Each row is a point. Each copy is the shape, with its points in the same order, turned, moved and blurred by noise. Say if it was mirrored as well.

Shape (5 x 2)
[[-15  33]
 [ -7   1]
 [-24  17]
 [ 36 -33]
 [-29  -8]]
Copy 1 (5 x 2)
[[-35  -9]
 [-13 -14]
 [-23 -23]
 [ 43  27]
 [ -5 -31]]
Copy 1 is: only turned
Copy 2 (5 x 2)
[[ -4  50]
 [  0  19]
 [  9  40]
 [-27 -30]
 [ 23  18]]
Copy 2 is: mirrored
Copy 3 (5 x 2)
[[  2  30]
 [-14   0]
 [  8   7]
 [-60 -32]
 [  2 -10]]
Copy 3 is: mirrored
Copy 4 (5 x 2)
[[ 32  33]
 [ -2  20]
 [  9  41]
 [-31 -26]
 [-14  40]]
Copy 4 is: only turned

Shape (7 x 3)
[[ -8  -9 -53]
 [ 31  14  13]
 [  2   7 -35]
 [-30   0 -35]
 [ 14   0 -34]
 [ 42  22  25]
 [ 48 -43  17]]
Copy 1 (7 x 3)
[[ 12   7 -49]
 [ 30  17  29]
 [ 19  18 -26]
 [-10  19 -39]
 [ 27  12 -21]
 [ 34  24  47]
 [ 35 -43  31]]
Copy 1 is: only turned
Copy 2 (7 x 3)
[[-60  -5   6]
 [ 11  10  41]
 [-42   9  18]
 [-47  11 -15]
 [-40  -3  26]
 [ 24  17  50]
 [ 20 -49  38]]
Copy 2 is: mirrored

Shape (9 x 4)
[[ 12 -42 -35 -24]
 [ -6   2  15 -15]
 [ 15  18  16 -12]
 [  8  12  17  -7]
 [-25   6  18  19]
 [ 10  22 -60 -15]
 [-48  19  16 -25]
 [ -2  -8  26 -31]
 [ -3   0   5  23]]
Copy 1 (9 x 4)
[[-34   4   0 -57]
 [  4 -13  23  -9]
 [ 24 -25   8 -12]
 [ 19 -22   9  -5]
 [  2   1  13  27]
 [ 29  42   0 -49]
 [ 11   3  59   5]
 [ -4 -34  29 -16]
 [ -4  -1 -11   8]]
Copy 1 is: only turned
Copy 2 (9 x 4)
[[ 43 -19 -17   2]
 [-11  20 -10 -16]
 [ -4  42   0 -13]
 [ -9  34   4 -13]
 [-42  10   8   0]
 [ 27  30 -31  48]
 [-46  19 -42 -15]
 [ -5  18 -16 -37]
 [-19  11  19   9]]
Copy 2 is: only turned
Copy 3 (9 x 4)
[[ -6 -30  -1 -56]
 [ 14   2  19   0]
 [  5  25  24  -5]
 [  4  18  21   1]
 [  3   1  -2  32]
 [ 18  26 -34 -50]
 [ 53  -5  11  21]
 [ 19  -8  40  -6]
 [-14   5  -6  12]]
Copy 3 is: mirrored
Copy 4 (9 x 4)
[[ 16 -52 -31 -20]
 [-25  -2   0  -2]
 [-16   7  23 -16]
 [-12   2  21 -11]
 [ -6  14  11  32]
 [ 32  10 -34 -41]
 [-42  19 -28  16]
 [-33 -18   6  -6]
 [ 18   4  12  14]]
Copy 4 is: only turned

Shape (10 x 6)
[[  6  27   2 -29  -4  -8]
 [ 11  -7 -33  27   4  30]
 [-24  16   9   0   0  -2]
 [  5 -17  -7  14   8  31]
 [ 31  -9 -20   2  -4  59]
 [  3  -8  23  -8  25  13]
 [-12  25   2 -29  22 -30]
 [  3  20  -2  19 -13 -29]
 [-10 -13 -15  -8 -10  -1]
 [ 20   0  -9 -19  -2   3]]
Copy 1 (10 x 6)
[[ 35  21  -5  -9   9   7]
 [-21 -34  -8 -14 -28  27]
 [ -2   9  21  -4  15   2]
 [-14 -25   8   6 -28  13]
 [  3 -17  -3  -3 -59  41]
 [ 18 -13  14  29  -3  10]
 [ 33   2  -1  -3  41  -9]
 [-15  23 -19  -3  22  -4]
 [  2  -4   1 -13 -13 -20]
 [ 20   1 -14   1 -19   5]]
Copy 1 is: only turned
Copy 2 (10 x 6)
[[ 14   6 -27 -31  -9   2]
 [ -2  -5 -31  45  -3 -30]
 [ -1  24   1  -4  -9   7]
 [ -7 -13 -21  39   5   1]
 [ -5 -29 -60  42 -14  -4]
 [ -4  -3 -11   7  20  36]
 [ -5  24   1 -44  12   0]
 [ 35  16   2   4   0 -17]
 [ -2 -13  -2   6 -21 -11]
 [ 10 -21 -22  -7  -3  -6]]
Copy 2 is: only turned
Copy 3 (10 x 6)
[[-34   7  22  -9  10  -1]
 [ 17   9 -17  16 -22  25]
 [-13 -21   3   2  17  -2]
 [ 32   7   0  14  -5  18]
 [ 23  31  23  25 -19  39]
 [ 17   7  18   2  30 -13]
 [-39   4  -4 -18  40 -14]
 [-18 -12 -15  -6 -15 -26]
 [  2  -4  -2 -25  -4  14]
 [ -9  21  16 -13  -3   5]]
Copy 3 is: only turned

Shape (11 x 8)
[[ -6  12  11 -29  -1 -15  -9 -13]
 [-15   3 -16   4  -1  17  34 -17]
 [ -1  43  -2 -47 -43 -41  41  -1]
 [ 44  45 -25 -28  19  13  -2 -17]
 [ 24 -19 -15 -24 -36  -4  23  12]
 [  9 -29  -4 -12 -20  -7 -18  17]
 [ 11   5  -2  -4  -5   5  20  32]
 [-11 -10  39  -8 -40   8 -13  16]
 [ 39  26  -1   5  -2 -11  -1  -3]
 [-10  38 -16  16 -11  26 -45  -3]
 [-21 -19  11 -11   6  27 -15 -52]]
Copy 1 (11 x 8)
[[ -5 -16  10 -14   4  -2 -18  13]
 [ -6  12 -27  -6 -16  21  23  15]
 [ -3   2  52 -20 -44  -4  11  50]
 [ -4  10  40   9  23  46  20 -12]
 [  2 -23   8  29 -44   6  21  16]
 [ 14 -30  -8  36 -20  -8 -11   3]
 [ 38 -14  -2  11 -20  21  15  21]
 [ 14 -36 -15  -4 -41  15 -41  15]
 [ 22   7  23  -1 -10  16   2 -20]
 [  6  30 -10  12   5  41 -48  -1]
 [-42 -14 -40 -12   9  12 -15  -9]]
Copy 1 is: mirrored
Copy 2 (11 x 8)
[[ 17   2  14 -14   3 -38 -18   9]
 [-15  -3 -13  14  20 -14   6 -24]
 [ 48 -28  23  47  -5 -60   2  -6]
 [ 52  21 -21 -13  42 -35 -21 -26]
 [ 38 -32  24  15  16  11  10  -4]
 [ 21 -11  18 -18  -8  16  -9  16]
 [ 28  17  17  20   4   9  -3 -10]
 [  3  -2  57 -12 -22  -3  -4  -6]
 [ 42  24   2  -9  15 -23  16 -10]
 [ 15  16 -16 -42 -30 -14 -20 -45]
 [-33 -16   3 -46  26 -27 -12  -3]]
Copy 2 is: mirrored

Shape (13 x 9)
[[ 16  29 -39   0 -20 -12 -23  39  -5]
 [ -6  20 -15 -15  23 -20 -15  16 -19]
 [  6  -4  42  26  27  16   3 -15  -4]
 [ 37   3  14  10  15  42 -20 -36   9]
 [-16  -3   2  -9   8   6  -5  11 -32]
 [ -8 -17   5  -8  36   5 -24  29   3]
 [ 58 -12   0  22  21   4  15 -26  -6]
 [-16  -9  29  18   8   2  17   3 -10]
 [ 39  -9  19 -14  16  12  31 -26  42]
 [ -8 -28  12  -3  14  32  16   2  -6]
 [ 28   3 -12 -17 -27 -37 -31  20 -18]
 [-39 -33   9  27  16   9   3 -18   1]
 [ -1 -32  46  42  33  27  19  -7  -9]]
Copy 1 (13 x 9)
[[  4  -6  15  43 -47 -33  24  40  -6]
 [-19  12  37   9 -13 -35  26  29 -12]
 [-38  26  -7   1  31  10   7  11  24]
 [-11  21 -50   0  19   0 -10  26  -9]
 [-31  14  32   0 -16   2  20  13 -13]
 [-33   7  26 -18 -10 -12   8  55  13]
 [ -3 -13 -33  10  42   0  35  17  -2]
 [-38   9  15   5   5  12  16  -5  26]
 [  4  -3 -43 -33  12 -17  27   0  29]
 [-40  -3  -2 -26 -10  21  12  11   7]
 [ 34   1  35  26 -19  -8  26  35 -10]
 [-48 -15  23 -15  14  11 -21   0  16]
 [-59   6  -7  -8  34  35  11  12  34]]
Copy 1 is: only turned
Copy 2 (13 x 9)
[[ 12  10 -39  30 -18  -8 -37  17  12]
 [  1 -14   2  25  14  -1 -15  28  20]
 [ 15  -5  31   9  24 -21  23 -43  16]
 [  1  22  -3  11  49  -6   3 -59   3]
 [ 14 -18  14  -1  12  -8  -1  15  -5]
 [ 20 -23  -1  21  11  24  20   1  18]
 [-11 -20 -17   0  36 -37  -8 -57  31]
 [ 11 -12  30  -6  -4 -27  18 -16  12]
 [-35  17 -18 -11  27 -21  40 -42  34]
 [  0 -18   6 -17   8  -4  29 -23 -12]
 [ 31   7 -36  -2  10 -15 -31  28  37]
 [  4 -17  44 -22  -7  12   7 -33  11]
 [ 21 -30  36  -6  12 -24  36 -60   6]]
Copy 2 is: only turned

Shape (17 x 11)
[[ 14  -8  21  15  21 -14  12 -10  16  39 -16]
 [-11  -3   8  23   6   3  14  11 -35  16  -3]
 [ 17 -15  12  -2  26 -19   6 -15  31  11 -12]
 [-34   9   3 -14 -24  22   9  15   4   4 -11]
 [  0 -19  14  -6   3  23  12  20 -12 -24   4]
 [ 18  35 -27 -19  23 -17 -21 -15 -23 -49 -24]
 [  4  -8  -6  -8   1  -2  -3  13  25  42  14]
 [-30  15 -14 -43 -17   0   8   8   5 -13  -2]
 [ -6   1  12  -3  40  11  20 -13 -16   6   7]
 [  4  -4 -25  -6  -1  12 -21 -45   1 -28 -15]
 [  9  -3  14  28  30  -6  19  12  10 -28  39]
 [ -5 -14   2   7  -9   1 -41  -5 -15  11  10]
 [ 13  22  11  -8  -9  -3  -9   1  -9 -13  14]
 [ -2   2 -24  11  11  11   0  18 -18 -14 -26]
 [-25 -23 -11  -8  17   7  12  -2  20   6  -6]
 [  7   1  18  11  14  55 -22  -8  20 -14 -46]
 [-28 -14  15 -15  15 -11 -19   1  13  -9   2]]
Copy 1 (17 x 11)
[[ 23 -13  15   7  10 -16 -22 -38  -2  -7 -28]
 [ -4  -3  17  18   7  14 -36  11 -25   1 -29]
 [ 25  -6  10  -5  16 -31  -2 -23   8 -15 -12]
 [-19  10  -6  14  37  35  -9  -4 -11   1  14]
 [  3  32  16  24  23   3  -9  28 -14 -15   1]
 [ 23 -27  13 -35 -10   3  17  42 -37 -35  25]
 [ -3   9  20  -4   7  11 -10 -28  27   6  -7]
 [-10   6  -2 -17  38  29  16  15  -9   9  22]
 [  1  -5  30  16  16  -5  13   1 -26 -16 -34]
 [  2 -28 -13  12 -12 -13  23  19  -6 -19  27]
 [-11  44  11  -9  -1 -24  -7  14 -16 -37 -38]
 [-22  -7  25  11 -16 -10 -24   6  -3   4  18]
 [ -2  20  17 -12 -10   4  -2   4 -29  -4  16]
 [  9 -14   5   6  10  23 -23  34  -8 -30  -1]
 [ -9  -6   1  10  38  -2   5   1  16 -10 -12]
 [ 15  -9   4  49  14   3  -7 -16 -12 -59  33]
 [-21  -2  20  -7  34 -22  -6   1  -2 -12  12]]
Copy 1 is: mirrored
Copy 2 (17 x 11)
[[  5   3  -6   8  24  15 -40 -20  33   6 -13]
 [  7  10   2   9  24  12 -13  30   2 -23  10]
 [  1 -10   5   3  16  -2 -22 -34  21  23 -16]
 [ -9  30 -11 -18 -24 -11   0  33  22 -11  -9]
 [  5 -15  20  -5  -6 -16   0  35  -5  15   2]
 [ 35   6  21 -16   0  -6  33 -22 -57 -17 -35]
 [  3  25 -36  10  -4   6 -25  -5  14  31   2]
 [ -3  18 -22 -27 -22 -28   9  14 -21   1 -25]
 [ -7   5  27   1  15   7 -37   1 -23   3 -14]
 [-13   0  20   7 -22   9  38 -29 -19 -11 -20]
 [ 11 -15  29 -26  24   0 -21   0 -18  27  36]
 [  8   9  -7  39 -13  -9  -1  -7  -3 -12  18]
 [ 34   1   0 -11 -23  -3 -11   1 -22  -2   6]
 [ 15  19   7   2  17  10  31  23  -5  -1 -17]
 [-31  12  -2  -7  15 -16  -2   2  15  18  -8]
 [ 18  28  60  14 -20   2  14  -2  31  15 -30]
 [ -2  13   7   5  -1 -47  -8  -8  -2   1  -1]]
Copy 2 is: mirrored

Shape (17 x 12)
[[ -9  34   2   9 -13  18 -33   0 -35  24  -7 -23]
 [ 10  23  -2  21   3  16 -32 -13 -20  30   0 -38]
 [-11 -30   2  14  19  -3 -17  -5  20  17 -21  21]
 [-34  -6  29   8  13  -6 -28  24  28  24   2  -1]
 [-41 -14   3  -9   0  -1 -21 -20  18  19   7  20]
 [-36 -16   2   8  16  25 -43  -8  21 -15 -33  21]
 [ 15   7 -32 -15 -29 -20   6  45  10  -3   6 -19]
 [ 18   0  -4   0 -21 -16  10  51 -32  -2   0  -4]
 [ -7 -21   1 -16  28  20 -17  -2  31   8 -13  27]
 [ -6   4   8 -23  16  20  11  20  15  -1  -2   3]
 [ 41  13  -1  -7 -20 -28 -34  32 -26 -12  23 -19]
 [-14   1 -14 -33  40 -12 -12   5  -5  -9 -30  21]
 [  3  53   4  33  -2   6 -27 -15  -8   5   0 -21]
 [ 15  -5  -2 -18 -10 -34  22  27 -12 -25  -5 -35]
 [  9  12  -1  14 -16   3  -3  19 -31  -9  39 -34]
 [  3  30  30  16 -24  10 -23 -17  -8  18  -5  -2]
 [-17 -14  15 -22   8  19 -29 -10  17   8 -28  -4]]
Copy 1 (17 x 12)
[[  5  -2 -21 -22  28  49  -1  -8  25 -12 -21  17]
 [ 11   6 -15   1   5  50   0 -27  14 -16 -10  26]
 [ 16 -14   6   2 -12  -3 -20   0 -12  32 -49 -12]
 [ 21   3 -18   1 -27  17 -18  32  26   3 -39 -21]
 [-10  -8  20 -20 -23  18 -11   2  10  20 -56 -18]
 [  5  -4   7  -2  16  15 -28  -3 -16  17 -52 -60]
 [-33   6 -28 -17  -7 -19  39  30  -1  -7  -1  14]
 [  2 -21 -22 -32  15 -15  17  34  -7 -15  11  26]
 [  4 -15   5   3  -9 -21 -12 -21   8  19 -43 -36]
 [  3 -25  -6 -11 -12 -16   3  -4  23   3  -4 -25]
 [  0  26  -6 -19  10  -8  14  23  -8 -47   7  31]
 [ 14  11   2 -39  17 -29 -17 -13  10  30 -19 -23]
 [-16  12  -9   7  20  45 -25 -13  23 -12   1  21]
 [  8   5   0 -20  -1 -16  36  25 -12  13  32  10]
 [-11  -8 -11 -27 -11  27   8   7  -6 -39  24  25]
 [ -6 -16  10  10  19  42 -13   6  26 -12 -21  18]
 [ 16  -6  12   1   3  10   6  -9  14  18 -42 -29]]
Copy 1 is: only turned
Copy 2 (17 x 12)
[[  6 -11  23  -6 -16  39 -11 -27 -15  12 -20 -25]
 [ 15 -19  23  -1   3  39  -5   0 -22   8  -7 -35]
 [-40  -1  17 -16  24 -22 -16  27   4   1  -5  -8]
 [-22  12  27 -42 -11 -16  -9   4  15 -22   4 -29]
 [-22  -3   3 -47  -7 -20  -9  14  -1  17 -12  -7]
 [-34  16  25 -36  23   4 -19   6  37  27  -5   7]
 [ 13  10 -14  28 -16 -30 -55 -20  -7  -8   5 -22]
 [-13   9 -14  38 -20   2 -26 -32 -12 -30  -1  -1]
 [-10  15  19 -25  15 -19 -26  38  22   0  -9  17]
 [  8  12   0  -2 -11 -12 -13  14  25 -12  -8   8]
 [ 16   4  -8   5  -1  21 -50 -39 -35 -33  23  -2]
 [ -3  -8  -2 -20  26 -20 -30  -6  30 -14 -38  21]
 [ 28 -12  31  -6   3  22  12 -29 -18  20  13 -19]
 [ 10 -21 -38  29  -4  -8 -39 -22  12 -29  18  -7]
 [ 22  12 -26  10 -12  30  -8 -25 -20 -11  16 -19]
 [  4 -17  34 -13 -27  19   0 -10 -19  16  18   3]
 [-15 -13  19 -30  -2   6 -28  24  30   8  -9   1]]
Copy 2 is: only turned

Shape (18 x 12)
[[ 14   5 -12 -25  13  26 -36 -43 -31  20  34  20]
 [ -9 -37 -40 -30 -10  24  20  -7  33 -26 -14   1]
 [ 15 -25  16   4  41   5   4  17 -27 -14   9 -43]
 [-33  23  -3  -5  11  35  16 -11  13   1 -16 -13]
 [-14  -8 -36 -12  33  -1 -11  -5 -20   4  -8  21]
 [ -1 -20 -14 -12  24  18 -33  -8  15  -5 -18 -17]
 [ -3  27  20  23  14  33  17  24  -8 -22 -26   7]
 [-24 -18   1  17   3  -3 -27  23  20  24  24  -8]
 [ 23   3 -34  -2 -17  11  28   2  36   0 -32 -23]
 [  8  26  -7 -10   9  13 -18  19 -22  13  17 -20]
 [ 31   8  20  -7  11   6   2  23  24  16   0  15]
 [ -9  17   0 -28 -12   6  -6  22  23  36 -13 -33]
 [-32  17  -5 -22 -26  -8 -12  -4 -14  25 -11  21]
 [-10  17  16 -27  34 -29   2 -32  24 -12  19 -37]
 [ 16  31  -2  -9 -23  29  12  14 -19  -8  17  23]
 [-28 -20 -20   4  -6 -33  15  -3  -1   3 -20  21]
 [ 28 -28  -6 -14  19 -18 -10  21  16  44  11 -17]
 [ -1  32  20 -29  16  -6   4 -33  30  14  18 -29]]
Copy 1 (18 x 12)
[[ 56  10 -14 -31 -21 -18 -20  -5 -22  59 -12 -10]
 [-29   5 -23   5 -15 -23  -5  -4 -21 -16 -15  44]
 [ 43 -34  -5  19 -23   1 -17  36  10 -21   5 -13]
 [  9 -13 -16 -12  28 -13  11  -6  18   1 -14  26]
 [ 20  22 -28  -1 -22  -2  -6   0  16  31  18  26]
 [ 17  15 -40  14   3 -22 -21  16   4   8 -17  -4]
 [ 27  -9  29  -6  22 -32   7  22  37 -20  13  19]
 [ 32  37 -12   5   0  23  -5   3  13 -15 -45  -1]
 [-29  -2  18  26   9 -25 -15 -23  -2   0 -20  25]
 [ 51   3   3  11   4   1  -7 -18   9   1   1 -13]
 [ 14  14  25 -15 -19 -18 -29 -13  30  -9 -24 -17]
 [  4   5 -14   8  17  -7   2 -43  17 -15 -28 -25]
 [  7  38  -6 -29  14   1  28 -28   6  20   4  -5]
 [  4 -23 -25 -20  15  31 -55   0   7  -2   1 -13]
 [ 34   7  41 -26  -6 -29   8 -22  -4  -1   3  18]
 [-29  29  -4  -7 -12  24   9   8  23   8   2  23]
 [ 12  18  -7  18 -48  11 -22 -17  21  -1 -41 -28]
 [  6 -29  -9 -28  20   9 -43 -20  13  11 -23 -19]]
Copy 1 is: only turned
Copy 2 (18 x 12)
[[-17  37  -3 -60  25   3 -12   6 -22  44  15  23]
 [ 20  53  42   3 -20 -29  21  18  -3   1 -14 -21]
 [ 11   2 -46  -2  21  -8 -11  15  37  13  -7 -26]
 [ -9  21  10   1  13 -41  11   4  -9 -26 -10  31]
 [  2  11  20 -37   6 -29 -39  14   3  13 -34   7]
 [ 22  43 -12 -12   9  -7  -8  12 -11  -1 -40  -3]
 [-15 -11  14   2  14 -18   2 -17  46 -25 -15  34]
 [  5  10 -20 -33 -14  18 -16  47  -4 -34  -6   6]
 [ 43  22  30  37 -16 -16  -9  -7  -9 -12   9  12]
 [-14  19 -17 -13  16  -6 -32   2  17 -10  14  19]
 [  6  -8  12 -12  11  27  -6 -14   1 -25  12  -9]
 [  2  22 -17   7  -6 -18 -16  -1 -26 -51  26   6]
 [-29  14   9 -36 -32 -27 -21  -5 -20 -21   4  27]
 [-34   6 -25  33  10  -6 -12  30 -35  16  -7 -20]
 [-25  21  28 -13  -1  -5  -3 -11  31   3  32  28]
 [  2 -14  24 -20 -46 -29 -21  24 -13  -1 -21   2]
 [ 27  -2 -19 -17  -2  17 -32  11 -26 -23  18 -32]
 [-27   9 -12  24  12  -2  -3  13 -46   3  14   5]]
Copy 2 is: only turned
